Each row of a before or after table is a point. One or more steps were done to the points. Then noise was added and the rows were shuffled. The steps act on how far a point lies along the listed directions, d1 being the first. What was done? A step turns or swaps two directions, mirrors them in a line or flattens them onto one, adds a multiple of one to another, or multiplies one. Angles are multiples of 10 degrees, from the lower direction toward the higher: turns from -170 to 170, lines from 10 to 170 but not 90. Use the fewest steps. Two steps may share a direction if one is a turn and the other turns, adds or multiplies; they go together, in the order done. Otherwise the lowest direction goes first.
In the rows, 128 means zero.

Directions:
(1): [ 80 111]
(2): [145  80]
Before:
[[117 110]
 [125 200]
 [134  74]
 [109 160]
 [114 111]
 [115 168]
 [121 179]
 [ 73 141]
 [122  69]
 [161  66]]
After, 10 rows:
[[104 173]
 [144  72]
 [120 110]
 [124 109]
 [101 198]
 [183  80]
 [ 73 122]
 [101 153]
 [154  80]
 [104 163]]
Steps: turn d1 and d2 by 20 degrees

Directions:
(1): [155  71 124]
(2): [135 127 191]
Before:
[[138 114 183]
 [138 123 129]
 [187  84 156]
 [ 96 145 118]
 [138 102 141]
 [135 124 178]
 [ 90 144 216]
 [133 109 170]
 [ 97 216 166]
 [153  68 168]
 [ 93 162 142]
 [106 179 133]]
After (12 x 3):
[[ 96 163 141]
 [134 124 123]
 [117 132  73]
 [130  85  63]
 [110 177 150]
 [129 110 104]
 [115 123  82]
 [174 101  70]
 [117 141  79]
 [ 60 169  68]
 [102 138 153]
 [ 92 221 137]]
Steps: mirror d1 and d2 in the line at 170 degrees

Directions:
(1): [107 179  82 116]
(2): [144 147 125 196]
(3): [169 172 163 108]
(4): [182 109  84 119]
Before:
[[ 64  50  70 158]
 [158  82 130 104]
 [146  92 149 119]
 [130 173 171 131]
 [ 56 158 160  97]
 [160 149 121  79]
 [135 145 125  99]
 [167 118 116 126]
 [165 170 133 122]
 [148 156 131  88]
 [104 152 161  67]
 [159 163 127 127]]
After, 12 rows:
[[166 207  31 124]
 [157 180  79 174]
 [163 162 185  35]
 [148 120 126 158]
 [122  88 120 154]
 [114 133 197 154]
 [108 137  57 150]
 [148  99 150 187]
 [145 112 125 178]
 [116  92 177 146]
 [122  84 116 166]
 [102 147 161 143]]
Steps: multiply d4 by 1.6; turn d1 and d4 by 110 degrees; turn d2 and d3 by -140 degrees

Directions:
(1): [178  53 124 122 151 128 165 150]
(2): [ 88 111 136 177 149 182 111 179]
(3): [ 97 150 146  64 145 157 183 150]
Before, 10 rows:
[[142  72 109 136 152 140 151 165]
 [147 103 119 156 133 128 105 115]
 [ 58 190 124 129 102 141  95 141]
 [ 71 145 142 147 138 172 122 169]
 [139 146 119 171  68  56  50  45]
 [104 155 105 174  94 120  86 133]
 [144  86 139 101 162 153 172 179]
 [134 106 111 181 115 104 113 156]
 [102 169  99 172 126 148 104 132]
 [126 160 112 176  79  98  54  96]]
After:
[[108 179 106 155  79  93  88 102]
 [176  79 132  73 158 123 189 157]
 [ 87 192 121 101  92 106 108 112]
 [138 157 127  74 109  94 152  96]
 [142 136 108 160  99  76 109 124]
 [140 122 120 149 126 115  98 104]
 [ 59 169 133 241  80 128   6  93]
 [168  79 103 108 135 105 161 131]
 [125 191  92 139 104 108 113  95]
 [ 96 190 119 190  73 110  33 101]]
Steps: add 0.5 times d3 to d1; multiply d2 by -1

Directions:
(1): [102 140 181  75 140 142 169 183 105]
(2): [ 91 171  55 118 158 154 136 156 156]
(3): [ 91  94 159 165 160 203 118 111 140]
(4): [170 170 148 121 111 167  58 163 138]
(5): [150 163 125  83 157 157 134  57  91]
Before (11 x 9):
[[ 96  80 129 147 123 111 146 157 120]
 [ 88 145 124 165 170 221 115 141 152]
 [138 137  84 144 145 130 152  79 130]
 [119 108 129 154 137  91 136 176 153]
 [121 137 111 119 153 154 125  57 108]
 [100  87 114 189  99  95 133 174 158]
 [130 129 140 169 171 229  79  86 161]
 [115 165 110 128 186 249  64 142 160]
 [121 141 111 151 134 153 119  96 134]
 [ 83 140 119 141 159 148 146 116 122]
 [133 121 140 111 135 169 118 136 138]]
After (11 x 9):
[[125 151 144 104 129  96 154 117  98]
 [208 181 169  54  93  87  92 195 106]
 [166 146 102 128 125 107 150  83 113]
 [151 133 139  90 121 140 126 154 132]
 [146 173 105  83 136 120 121  89 101]
 [143 166 116 117 113 108 131 117 118]
 [ 92  93  99 171 107  78 160 163 148]
 [175 212 104  60 112  95 131 176 132]
 [ 89  86 109 136 129 111 162 154 117]
 [159 174 150  83  99  76 147 182 106]
 [110  91 137 166 142  94 144 154 145]]
Steps: turn d1 and d3 by -40 degrees; turn d2 and d3 by -150 degrees; turn d4 and d5 by -20 degrees

Directions:
(1): [116 122 129  88 181 161  69 150 158 192 130]
(2): [110 105  96 159  48 181 103 106 143 159 111]
(3): [184 106 117 104 143 130 126  58 192 100 111]
(4): [129 208 108 125 111  83 102  78 125 165 159]
(5): [185 156 192  97 102 170 121 120  81 139 102]
(6): [142 130  82 140 147 123  53 131  79  80  91]
Before:
[[ 96 119  82 152 133 106 166 122 179  79 150]
 [117 138 126 153  64 155 136 111 114 130 129]
 [128 131 114 150 135 105 133 126 110  96 118]
 [165 105 127 135 106 178 127 113 119  82 120]
 [ 69 144   7 173  97  86 106 103 160 143 150]
 [143  92 142 118 118 123 133 137 115 102 107]
 [137  93 126 157  41 172 137 112 114 137 109]
 [125 171 144 134  93 126 118  94 111 157 124]
 [151 121 141 128 121 131 142 137 111  81 104]
 [123 103 127 113 125 145 140 168 126 133 122]
 [138  93 123 135 133 154 130 105 165  93 124]
 [142 103 149 121 121 125 144 130 110  82 108]]
After (12 x 11):
[[135 123 144 113 150 152 113 130 137 154 117]
 [ 88 164 112 128 151 104 116 132 133 152 165]
 [193 230 167  61 157  98 125  99  98 165 144]
 [135 124 121 129 174 127 100 130 122  82 127]
 [125 109 124 116 131 116 163 156 133 111 134]
 [104  86 123 113 150 142 107 151 139 128 116]
 [116 112  87 128 182 136  99 137 155 109 152]
 [117  84 123 114 144 118 116 147 138 126 119]
 [ 97 160 113 145 103 115 108 100 134 164 136]
 [ 87 141  88 131 177  67 113 146 135 149 169]
 [154 171 165  93 166 153 106 162  87 107 118]
 [110  99 112 119 150 148 108 154 153 134 115]]
Steps: turn d1 and d6 by -150 degrees; turn d3 and d6 by 70 degrees; turn d2 and d4 by 40 degrees; turn d2 and d5 by -140 degrees

Directions:
(1): [ 92 200 164  96 128  87 172  98 161 107 148 152]
(2): [ 99 100 112  52 161  85 151 148 101 142  85  87]
(3): [127  75 130 156 190 130 167  70 120  82 110 162]
Before:
[[163 109 132 164 102 166  90 131 141 122 148 155]
 [148  78 129 168 191 125 149 102 110  91 105 141]
 [136  70 122 107 164 125 105 135 102 136 114  95]
 [134 110 123 123 156 112 147  93 130  95 113 148]
 [146  60 136 175 191 153 173  70 110  60 116 166]
 [100 249 159  94  71  85 148 121 174 131 163 142]
 [127 123 140 132 176 126 158  85 132  89 141 173]
 [105 143 155 114 111 133 113 151 133 140 123 115]
 [137  84 107 124 131 143 126 129 125 126 124 128]]
After, 9 rows:
[[125  86 126 100 181 123 153 113 110 111 118 139]
 [125 124 140  81 141 107 108 146 121 149 138  92]
 [118 142 154 141 110 148 110 141 140 137 135 127]
 [131  99 112  99 152  97 139 117 118 115 106 123]
 [142 107 138 157 132 141 128  99 144  98 141 170]
 [148 164 127 178  77 151 109 122 144 130 146 147]
 [119 106 116 107 128 126 135 122 132 129 129 127]
 [119  89 130 108 191  96 155 119 105 103  89 112]
 [114  58 125  94 209 106 189 103  91  86  83 119]]
Steps: multiply d1 by 0; turn d2 and d3 by -50 degrees

Directions:
(1): [112 127 121 116 149 159 197 185 168 144  70 134  79 159]
(2): [158 120  64  85 155 141 179 110  95  92 104 110 159  69]
(3): [136 172 174 135 128 131 207  82 129 170 168 172 132 101]
(4): [140 153  72 172 115 134 110 144 193 189 115 125 177  92]
Before, 14 rows:
[[149 120  63 140 129 136 131 134 137 127 135 122 151  88]
 [120 136 202 161 101 132 106 104 134 167 161 182  98 146]
 [132 106  53 118 127 126  74 134 143  98 103  79 147 107]
 [ 98 130 101 133 136 151 118 195 152 137  64 103  99 182]
 [104 163 192 156  99 122 109 128 139 142 175 148 125 162]
 [114 146 183 114 123 113 150 122 127 145 170 159  84 146]
 [101 136 187 164 104 113  94 144 166 181 147 152  99 157]
 [104 163 197 146 110 116 173 117 167 175 171 171 109 149]
 [131 138 126 151 110 141  92 147 167 156 113 120 134 132]
 [137 136 174 140 127 125 165 107 142 153 137 145 112 118]
 [116 126 187 117 117 149 117 170 150 118 112 138  85 162]
 [130 157 200 130 126 131 164  75 110 154 171 178 121 130]
 [124 137 101 113 141 131 140 144 126 110  97 115 126 120]
 [ 98 145 249 169 108 134 144 109 145 158 169 163  82 175]]
After:
[[160 107  96 117 136 122 137 117 126 111 108 104 141  90]
 [ 98 142 203 139 110 114 124 105 146 143 168 149  76 170]
 [143  85  35 127 143 152  86 167 139  85  58  65 161  98]
 [130 129 160 126 125 125 152 107 103 115 177 155 100 128]
 [137  98  44  89 139 118 109 138 117  73 106  80 165  93]
 [143 123  53 105 139 120 117 159 139 120 106 106 139  98]
 [120 116  81 105 135 144 106 177 129  76  90  89 139 139]
 [123  80  89 108 134 116  59 161 111  90  93  92 120 132]
 [116 152 141 170  99 109  36 110 116 148 162 115 154 148]
 [140 123 114 134 105 138  60 156 162 129 117 113 156 106]
 [149 112  59  90 158 158 159 140 124 109  73 115 149  97]
 [131 118 156 113 118 129  82 124 110  98 133 112 119 147]
 [120 157 148 146 123 111 126 111 124 142 146 143 134 124]
 [141  80  65 105 138 153  93 159 123  91  68 112 122 115]]
Steps: turn d1 and d4 by 150 degrees; swap d2 and d3

Directions:
(1): [101 150  86 136 123 160 171  73 105 131  78 202 120 148  97 138 192 156]
(2): [151  83 167 144 137 128 159 139  45 106  67 118 126 138 181 191 115 122]
(3): [152 115 137 140 113 137  88  21  93 132 177 113  83 137 136 129 140  70]
(4): [ 99 133 128 160  66 137 122 153 153 103 177 196  74 136 180 172  96 148]
(5): [138 144 130 195  94 157 117 127 158 152 114 110 176 125  61 208 105  93]
(6): [148 139 125 122  87 117 194 104  98 102 179 159 223 107 145  99 103 110]
Before, 9 rows:
[[ 88 162 105 115 165 117  66 187 209 149 119  76  97 151 103 126 146 157]
 [134  86 137 122 116 124 125  70  66 117 131 132  71 154 181 180 133 114]
 [143 106 126 146  68 148 142 106  74 111 133 147 120 127 181 182 103 123]
 [133  85 162 142 132 129 108 140  76  79 131 124  21 134 246 166 107 146]
 [123 115 119 149 103  95  90 197 154 122 130 145 101 136 127 207  68 142]
 [147 103 168 144 149 148 166 159  79  91  39 129 165 150  99 173 139 120]
 [168  99 157 117 154 136  89  34  71 141 124  33 154 138 107 135 121  61]
 [134 102 155 142 104 122 176 188 116  96 151 164 152 124 188 172  81 138]
 [145 138 154 139 104 125 123 162 177 142 172  95 135 104 116 183  69  76]]
After, 9 rows:
[[101 128 136  60 130  94 125 209 163  95 188 121 137 119 194  60  72 179]
 [126 154  96 136 139 152 152 103 165 156 128 144 180 127  46 121 162 123]
 [116 147 117  93 136 136 102  84 160 100 181 163  92 144  90  44 170 122]
 [142 146 100 112 119 134  93 131 171 162 148  71 165 105  77 101 118 119]
 [124 134 118 118 119 110  81 160 203 153 182  76 144 119  92 133  93 116]
 [ 97 126 119 136 165 137 116 133  99 126  43 117  66 179 150 194 178 157]
 [113 180  99 182 121 156  82 170 241 156 135  90 149 106  41 152 113 136]
 [125 131  83 112 187 110  88 129 139 168  40 106 111 148  32 153 165 146]
 [122 138 123  72 197 120 172 171 138 150  50 110 127 120  99 121 158 145]]
Steps: turn d1 and d3 by 110 degrees; multiply d2 by -1; turn d4 and d5 by 130 degrees; add 0.7 times d4 to d6

Directions:
(1): [158 142 111 113 150  62  69  88  99 183 138 154  97 186 132 100 177 120
 164 166]
(2): [135 101 100 140 151 112 115 199 158 187  79 119  62 133 119 192  94 106
  96 151]
(3): [140 177 116 205 125  90  97 105 125 138 150  95 180  91  46 170 127 112
 113 141]
Before, 11 rows:
[[124  98 136 120 131 161 147 156 149 125 120 128 124 121 130 137 105 123
  122 122]
 [146 161 113 149 131 117 118  91  90 125 156 136 163 126 106 101 138 116
  143 141]
 [113 117 130 106 124 158 155 155 132 112 109 138 108 123 151 117 122 133
  124 119]
 [119 102 124 111 149 144 156 172 157 133 102 137 115 117 129 165 113 135
  119 119]
 [108 118 132 123 130 140 128 133 133 130 140 130 128 135 135 130 112 128
  134 120]
 [125 106 149 119 122 166 164 136 138  84 111 117 136 105 130 120 107 139
  123 105]
 [128 193 126 213 102 107 119  54  92  85 199  91 249  80  33 136 145 117
  147 122]
 [108 111 115 131 130 146 148 167 146 134 102 136 104 103 128 150  93 129
   98 133]
 [114 111 159 113 117 136 133 144 138 131 112 118 132 110 150 121 109 143
  118 130]
 [122 125 142 109 129 138 132 105 118 114 131 148 105 149 162 103 140 124
  148 122]
 [108  92 129 114 136 157 154 179 159 113  91 140 111 141 147 133  90 120
  121 133]]
After, 11 rows:
[[129 123 103 134 143 103 111 145 130 167 107 149  89 133 122 142 118 123
  117 156]
 [138 116 111 117 161  98 116 148 141 165 109 145 107 144 114 163 136 127
  135 141]
 [112 125 129 129 132 133 123 136 133 136 140 124 124 132 131 136 115 122
  133 124]
 [127 140 124 132 121 161 156 120 108  97 146 133 164 108 130 100 116 129
  129 120]
 [100 112 135 140 107 184 185 150 134  74 134 109 163  89 122 148  92 126
  121  96]
 [130 117 110 139 147 112 112 158 145 148 100 141 111 158 116 140 114 108
  133 161]
 [119 140 142 136 121 145 140 109 125 101 135 131 129 124 134 123 126 122
  135 118]
 [122 114 147 128 126 115 115 145 140 154 107 116 121 115 135 135 111 132
  116 142]
 [136 106 123 131 143 127 119 153 143 157 117 128 113 138 116 144 116 115
  125 143]
 [136 104 131 137 135 137 139 160 148 123  92 113 108 110 111 153 100 122
  110 125]
 [126 132 118 132 132 129 130 153 133 138 108 128 109 122 127 140 124 124
  119 136]]
Steps: turn d1 and d2 by -70 degrees; multiply d3 by 0
